Every row gives one point. Each copy is the shape, with its points in the same order, stretched, turned, moved and blurred by noise. Some copies are also mirrored. Which?

Shape, 8 rows:
.22, .28, -.15
-.03, -.77, .39
-.42, .77, -.04
-.41, -.04, -.20
.27, -.78, .01
.09, -.02, -.19
-.18, .40, .10
-.46, .59, -.06
Copy 1 (8 x 3):
-.14, .21, .59
.24, -.25, -.94
-.11, .91, .92
-.44, .51, -.07
-.15, -.28, -.75
-.18, .14, .10
.03, .49, .42
-.07, .72, .69
Copy 1 is: mirrored
Copy 2, 8 rows:
-.02, -.23, -.26
-.24, .38, .83
.02, .11, -.77
.34, .26, .00
.06, .17, .87
.15, -.05, .05
-.10, .12, -.40
.17, .21, -.65
Copy 2 is: mirrored

Shape (10 x 4):
-.29, -.42, -.20, -.04
.43, .17, -.45, .20
-.21, .03, .26, .30
.12, .30, .17, -.16
-.43, .34, .16, .14
-.09, .49, -.54, .02
.19, -.44, -.50, .20
-.19, -.05, .44, .10
.14, .20, .14, .06
.30, .06, .09, -.24
Copy 1, 10 rows:
.11, -.34, -.52, .31
.77, .28, -.23, .09
.26, -.40, .21, -.01
.01, .39, .38, -.11
.26, -.22, .50, .22
.70, .28, .13, .49
.56, -.19, -.81, .22
-.07, -.28, .24, -.13
.21, .16, .25, -.12
-.07, .46, .05, -.17
Copy 1 is: only turned
Copy 2:
.03, .46, -.32, .19
-.06, -.79, -.06, .21
-.41, .00, -.34, -.21
-.04, -.15, .05, -.35
.01, -.02, -.51, -.67
.47, -.63, -.48, -.42
-.13, -.14, -.19, .64
-.42, .23, -.17, -.17
-.17, -.24, .00, -.20
-.05, -.08, .27, -.01
Copy 2 is: mirrored
Copy 3 (10 x 4):
.18, .24, -.37, -.43
-.88, -.19, -.51, .44
.39, .01, .33, .27
-.31, -.25, .29, -.07
.11, .40, .56, .28
-.85, .61, -.03, .35
-.32, -.13, -.94, -.02
.47, -.18, .26, -.05
-.15, -.30, .16, .19
-.37, -.46, -.01, -.29
Copy 3 is: mirrored

Shape:
-.39, .00, -.45, .52
-.57, -.33, .42, -.05
-.03, .24, .52, -.56
.13, .21, .60, .26
-.35, -.08, -.52, .55
.07, .19, -.72, -.31
-.50, .04, .15, .47
-.09, .43, -.44, -.41
-.18, -.63, .38, -.73
Copy 1:
-.41, -.32, -.21, .26
-.28, -.32, .72, .08
-.18, .07, .50, -.59
.39, -.24, .21, -.26
-.40, -.26, -.23, .33
-.65, .45, -.32, -.20
-.20, -.57, .16, .11
-.70, .24, -.18, -.48
-.24, .33, .93, -.04
Copy 1 is: mirrored
Copy 2 (9 x 4):
.35, .79, -.12, .20
-.77, .59, -.28, -.30
-.84, -.13, .19, .03
-.56, .22, -.37, .65
.45, .75, -.20, .19
.44, -.15, .37, -.07
-.25, .88, -.21, .29
.14, -.01, .59, .01
-.94, -.30, -.30, -.76
Copy 2 is: only turned

Shape:
.94, .18, .04, -.02, -.04, -.18
-.20, .15, .01, .16, .81, -.15
-.06, .14, -.06, .06, -.19, .32
-.16, -.01, -.27, .01, -.35, .27
-.17, -.09, .04, .05, .04, -.22
-.25, .06, -.23, .19, -.22, .05
-.09, .27, .13, -.13, .41, -.17
-.19, -.55, -.19, -.16, -.21, -.01
.33, .18, -.30, -.13, -.17, -.06
Copy 1, 9 rows:
.13, -.29, .23, -.26, .51, .66
-.58, -.59, .67, .41, -.53, .00
.03, .23, -.01, -.30, -.20, .26
.05, .43, -.29, -.27, -.12, .11
-.01, .07, -.05, .23, -.24, -.13
-.02, .14, -.26, -.12, -.29, .06
-.19, -.14, .40, .40, -.27, .25
.14, .70, -.29, .16, -.04, -.45
-.06, .15, -.06, -.15, .23, .48
Copy 1 is: only turned
Copy 2:
-.91, .07, .28, -.27, .63, .16
.04, -.41, .39, .46, -.47, -.55
-.11, -.11, -.29, -.17, -.06, .50
.05, .28, -.14, -.10, -.09, .65
.10, .31, .08, .24, -.08, .01
.00, .36, -.15, -.13, -.26, .28
-.08, -.28, -.04, .64, -.17, -.20
.46, .67, .20, .22, .30, .58
-.48, .18, .08, .13, .09, .49
Copy 2 is: only turned

Shape, 11 rows:
.02, .12, .20, -.21, .73, .05, .01, -.62
.00, .36, .12, -.46, .26, -.04, -.02, .30
.36, .47, .28, .14, .07, -.70, -.25, -.12
.11, -.35, .18, -.15, .35, -.49, .01, -.19
.33, -.35, -.09, .65, -.40, .16, .17, .54
.10, .04, -.05, .28, .13, .12, -.12, .24
-.01, -.05, .38, .01, .05, .16, .18, -.13
.02, .35, .39, .44, .04, -.94, -.42, -.11
-.04, -.04, -.37, -.06, -.27, .00, -.10, -.17
-.34, .29, .10, -.04, .22, -.66, .49, .35
.01, -.25, .34, .44, .06, .44, -.32, -.01
Copy 1, 11 rows:
-.04, .31, .49, -.50, .62, -.14, .11, -.21
.00, -.15, .66, .09, -.09, -.14, .50, .02
.55, .11, -.07, .46, -.29, -.63, .53, -.44
.42, -.12, .15, -.23, .08, -.25, .12, -.62
.58, -.58, -.74, .09, .20, -.53, -.06, .31
.24, -.40, -.15, .12, .31, -.48, .21, .16
.14, -.05, .16, -.31, .05, -.36, -.01, .14
.44, .01, -.34, .69, -.63, -.74, .52, -.61
.05, -.12, .06, .17, -.01, .21, -.05, -.02
.13, -.28, .03, -.06, -.39, -.21, .84, -.29
-.03, -.32, -.09, .09, .24, -.71, -.25, .23
Copy 1 is: mirrored
Copy 2 (11 x 8):
-.33, .13, -.49, -.47, -.38, .07, .22, -.29
-.64, .38, .10, -.13, -.19, -.55, .18, .21
-.51, -.32, .51, -.50, .28, .33, .42, -.16
-.03, .10, -.35, -.46, -.05, .07, .17, .25
.33, .14, .44, .24, .14, -.09, -.68, .16
.00, .12, .23, .05, .03, -.18, -.16, -.15
-.35, .35, -.19, .01, -.10, .00, -.12, .08
-.34, -.26, .53, -.36, .69, .55, .60, -.34
.41, .03, .08, .46, -.24, .17, .08, .12
-.46, .65, .36, -.57, .01, -.15, .18, .10
.00, .10, -.17, .42, .27, .02, -.25, -.23
Copy 2 is: only turned

Shape, 13 rows:
-.06, .29, -.08, .41, .21, -.28, .15, -.23
.18, -.19, .50, -.26, -.02, .07, .19, .36
.21, -.13, -.40, .44, .04, -.37, .24, -.42
.35, -.36, -.41, -.31, -.20, -.04, .15, -.26
-.39, -.21, -.23, -.23, -.42, .40, .24, .17
.33, .20, -.40, -.06, .21, -.08, -.45, -.19
-.17, -.09, -.01, -.26, -.32, -.36, .20, .09
.29, .12, -.03, -.45, -.34, .14, -.08, -.39
-.36, -.02, .22, -.05, -.28, .10, -.37, -.18
-.39, .08, .00, .35, .26, .24, -.42, .10
-.21, .27, .39, .37, .08, -.13, .07, -.22
-.22, .10, .35, -.18, -.49, .18, -.29, .45
-.15, -.49, -.42, -.44, .39, .00, .15, .43
Copy 1 (13 x 8):
-.08, -.12, .13, .65, .04, .58, -.28, .05
-.16, .49, .35, -.37, .12, -.30, .21, -.49
.01, .04, -.11, .94, .76, .45, -.20, .26
-.06, .22, -.42, .18, .91, -.01, .37, .36
.53, -.01, -.45, .03, .30, .08, .47, -.42
-.58, -.48, -.16, .47, .27, .00, .18, .54
.52, .30, .08, -.12, .20, .19, .38, .16
-.32, .27, -.63, -.04, .13, -.18, .29, .52
.31, -.20, -.15, .19, -.16, -.41, -.09, .17
.00, -.75, .19, .54, -.11, -.14, -.21, -.25
.00, .00, .20, .41, -.31, .21, -.52, -.13
.28, .08, -.04, -.13, -.49, -.53, .45, -.37
.17, -.31, .41, -.33, .90, .20, .62, -.13
Copy 1 is: mirrored
Copy 2 (13 x 8):
-.33, .05, .21, .13, .12, -.22, -.27, .45
.31, -.28, -.05, -.06, .03, -.32, .39, -.04
-.59, .14, -.18, .19, .06, .09, -.44, .40
-.25, .06, -.23, -.21, -.26, .31, -.05, -.06
-.24, .30, -.02, -.43, -.20, -.13, .11, -.48
.04, .04, .37, .05, -.25, .49, -.25, -.04
-.10, .31, -.15, -.12, -.28, -.10, .28, .22
-.10, -.38, .24, -.17, -.65, .05, .08, -.09
.14, .00, .25, -.07, -.51, -.21, -.26, -.28
.17, .19, .40, -.03, .08, -.11, -.43, -.35
-.16, -.22, .28, .15, -.04, -.53, -.26, .36
.32, .06, .30, .08, -.48, -.22, .36, -.50
.22, .57, -.30, -.60, .41, .29, .12, -.14
Copy 2 is: mirrored
Copy 3 (13 x 8):
-.20, .21, -.26, .03, .23, -.18, .33, -.15
.60, -.17, -.42, -.18, -.23, -.06, .08, .38
-.26, .85, .04, .29, .45, .01, .12, -.34
-.25, .75, .34, .20, -.05, .35, -.08, -.09
.33, .13, .19, .05, -.45, .26, .44, -.21
-.63, .14, .24, .20, .15, .24, -.15, -.16
.30, .37, -.44, -.16, .10, .37, .17, -.11
-.33, .10, .19, -.01, -.27, .34, .29, .46
.23, -.27, .16, -.10, .06, .27, .43, .08
.10, -.41, .25, .10, .07, -.09, .27, -.31
.17, -.19, -.34, -.16, .14, -.24, .57, .21
.70, -.56, -.48, .02, -.13, .36, .38, .20
.07, .49, .31, -.13, -.22, .13, -.42, -.64
Copy 3 is: mirrored
Copy 4 (13 x 8):
-.38, .08, -.11, -.29, .01, .14, -.12, -.41
.11, .29, -.29, .21, .20, -.18, -.35, .28
-.49, -.21, .27, .16, -.05, -.16, .17, .06
-.13, -.25, .34, .29, .19, -.10, .32, .63
.33, -.79, -.26, -.64, .06, -.07, .31, .43
-.53, .32, .14, .00, .14, .78, .32, .10
.21, -.12, .09, .12, -.31, -.12, .01, .03
.00, .09, .36, -.19, .07, .20, .07, .45
.03, -.29, -.10, -.78, -.19, .50, -.31, .10
-.40, -.28, -.50, -.83, .24, .60, -.25, -.14
-.15, .13, -.15, -.56, -.10, .03, -.52, -.47
.26, .05, -.51, -.56, -.31, .36, -.08, .16
.04, -.48, -.18, .44, .60, .20, .31, .10
Copy 4 is: only turned
